Each point is reached from the start by the listed moves, each made 0, 1 or 2 times, or once backwards (-1), plus a little noise. Is the number of moves made odd or even? Then give how often each move was made.
(in the rows, 128 means zero)

Moves:
(1): [192 111 146 134 151 107]
(2): [131 167 137 120 128 135]
(3): [105 107 188 112 122 131]
Start: [ 98 100 100 135 142 140]
Points:
[ 82 159 177 102 138 156] -> odd (0, 2, 1)
[136  63 176 125 158 124] -> even (1, 0, 1)
[ 38 158  91 121 119 167] -> even (-1, 1, 0)
[185 105  57 157 171 118] -> even (1, 0, -1)

Moves:
(1): [145 133 124 125 125 125 122 131 128 130 123 125 128 124]
(2): [127 151 129 133 126 135 130 128 127 125 126 125 126 134]
(3): [133 129 150 128 132 135 128 130 123 130 128 136 123 117]
(4): [137 118 126 158 131 134 128 116 124 119 130 130 128 130]
(5): [129 128 120 126 152 133 121 121 116 132 143 132 122 128]
(6): [128 119 127 116 126 156 140 120 133 120 115 132 127 129]
(7): [131 128 122 129 136 120 154 131 124 138 122 138 128 126]
(8): [121 130 122 134 134 136 126 154 130 129 137 134 129 124]
(9): [126 133 133 132 139 122 127 121 158 130 128 127 126 124]
(10): [121 125 128 139 121 136 124 134 130 153 119 122 115 124]
(11): [139 131 126 121 118 130 135 124 128 140 152 127 137 127]
Start: [123 134 125 133 126 134 143 126 121 128 139 112 132 126]
Points:
[103 199 144 118 225 158 192 169 112 141 182 171 120 104] -> even (-1, 2, 2, -1, 2, 0, 2, 2, 1, -1, 0)
[102 189 100 112 150 123 121 164 146 133 249 109 160 136] -> odd (-1, 1, -1, -1, 1, -1, -1, 2, 1, -1, 2)
[123 121 113 176 193 136 143  78 120 152 124 121  98 123] -> even (0, 0, 0, 1, 2, 0, 1, -1, 1, 1, -1)
[172 105 110 167 187 155 168 105  80 132 234 158 150 109] -> odd (0, -1, 1, 2, 2, 0, 1, 1, 0, -1, 2)
[138 116  96 214 170 179 110 128  95 171 159 117  96 113] -> even (1, 0, 0, 2, 2, 0, 0, 1, 0, 2, 0)

Moves:
(1): [157 123 128 131 132 128 129 124 131 135 123 128 133 138 128 134 133 129
 129 129 130 126 127 142 133]
(2): [128 159 124 121 136 124 128 136 133 130 129 120 125 128 125 127 124 135
 126 135 137 122 130 131 134]
(3): [128 127 149 127 128 125 123 129 124 134 127 127 125 133 130 127 138 134
 136 127 128 135 129 131 125]
(4): [125 130 127 150 132 125 122 129 115 131 130 129 137 134 135 123 126 125
 127 127 132 123 130 125 123]
(5): [123 106 124 121 172 123 124 127 121 107 128 128 121 127 127 131 118 124
 132 112 127 120 127 126 132]
(6): [130 141 125 128 130 152 130 133 121 121 120 132 127 120 124 136 132 127
 127 120 132 128 131 135 134]
(7): [134 126 136 124 134 119 160 136 116 131 129 134 132 126 124 130 123 127
 121 130 135 126 125 130 127]
(8): [135 127 120 126 125 125 123 148 127 123 125 133 137 125 124 123 130 129
 137 135 130 125 134 119 133]
(9): [124 124 135 136 130 137 134 133 152 118 128 125 135 133 131 118 127 133
 131 131 126 123 125 136 125]
(10): [128 123 126 129 137 137 137 136 131 151 126 126 116 133 125 126 119 132
 127 131 118 122 133 120 125]
(11): [146 121 132 122 128 140 120 133 119 128 169 127 131 126 132 135 132 123
 115 124 128 134 119 121 126]
(12): [135 137 129 128 129 124 126 130 132 136 134 161 123 127 127 126 137 129
 127 131 124 122 124 122 139]
(13): [124 134 123 123 134 134 130 127 127 134 123 129 154 126 129 136 126 132
 128 120 125 126 125 131 133]
(14): [118 128 126 121 116 127 127 135 123 123 128 138 127 156 135 127 120 130
 122 126 120 135 140 144 120]
(15): [137 117 125 121 132 135 135 129 129 128 123 125 126 122 175 125 134 135
 126 134 131 140 134 133 140]
(16): [131 128 127 137 128 123 126 136 136 127 127 132 122 126 127 152 134 129
 128 126 130 129 128 123 127]
(17): [126 127 113 128 129 123 136 131 123 132 142 121 129 134 129 124 156 127
 127 125 128 124 127 131 127]
(18): [128 122 123 127 123 124 121 121 124 126 134 130 128 129 120 131 137 157
 119 137 137 127 125 127 123]
(19): [133 133 116 132 126 132 142 122 129 126 145 131 116 140 129 126 124 139
 158 119 145 133 132 118 131]
(20): [115 130 126 126 135 138 131 123 126 125 128 138 131 138 126 136 134 121
 135 171 124 141 141 116 124]
(21): [120 128 125 119 128 129 117 130 129 133 124 136 127 134 129 129 123 124
 123 133 153 114 132 130 125]
(22): [128 132 116 133 141 123 123 137 148 131 119 133 133 131 118 117 140 127
 117 121 147 158 139 124 128]
(23): [127 129 135 123 129 126 128 114 126 124 136 132 128 123 128 133 131 126
 124 119 124 123 156 121 133]
(24): [121 123 124 140 129 119 124 126 128 141 133 132 127 111 129 132 118 126
 137 136 132 131 137 160 132]
Start: [122 128 119 142 132 133 126 115 117 136 130 145 111 129 126 141 128 128
 135 141 133 134 146 130 109]
Points:
[209 201 169 130 101 135  92 125  59 189 228 140 153  84  98 208 227  90
  95  78 122  89 108 146 138] -> even (1, 1, 2, 0, -1, 1, 0, 0, -1, -1, 2, 1, 1, -1, -1, 1, 2, -1, -1, -1, 0, -1, 1, 0)
[ 78 102  89  93 186 195 108 167  80 149 197 164  75 158 191 117 152  63
  54 115 161 158 192 201  97] -> odd (-1, 0, 0, 0, 1, 2, 0, -1, 0, 1, 2, 0, -1, 2, 1, -1, 2, -1, -1, 0, 2, 1, 0, 1)
[125 176 110 219 150 106   7 166 111 135 101 194 114  28 130 148 192 178
 130 174 195 220 194 150 148] -> odd (-1, 1, 2, 2, 0, 2, -1, 2, -1, -1, 0, 1, -1, -1, 1, 1, -1, 2, -1, 0, -1, 2, 0, 2)
[135  32 104 187 207  82  76 155  88  61 205 131 120  48  64 189 123  99
  73  71 178 134 113 110  81] -> even (-1, -1, -1, 1, 2, 0, 1, 1, 0, -1, 2, -1, -1, -1, -1, 2, 0, 1, -1, -1, 0, 1, 0, 1)
[ 81 119  83 211 100  84 145 141 134 131 131 220 182 188 122 132  63 150
 211 109 198  36 114 180  96] -> odd (0, -1, -1, 2, 0, -1, 1, 1, 2, -1, -1, 1, 2, 1, -1, 1, 0, 0, 2, -1, 2, -1, -1, 1)
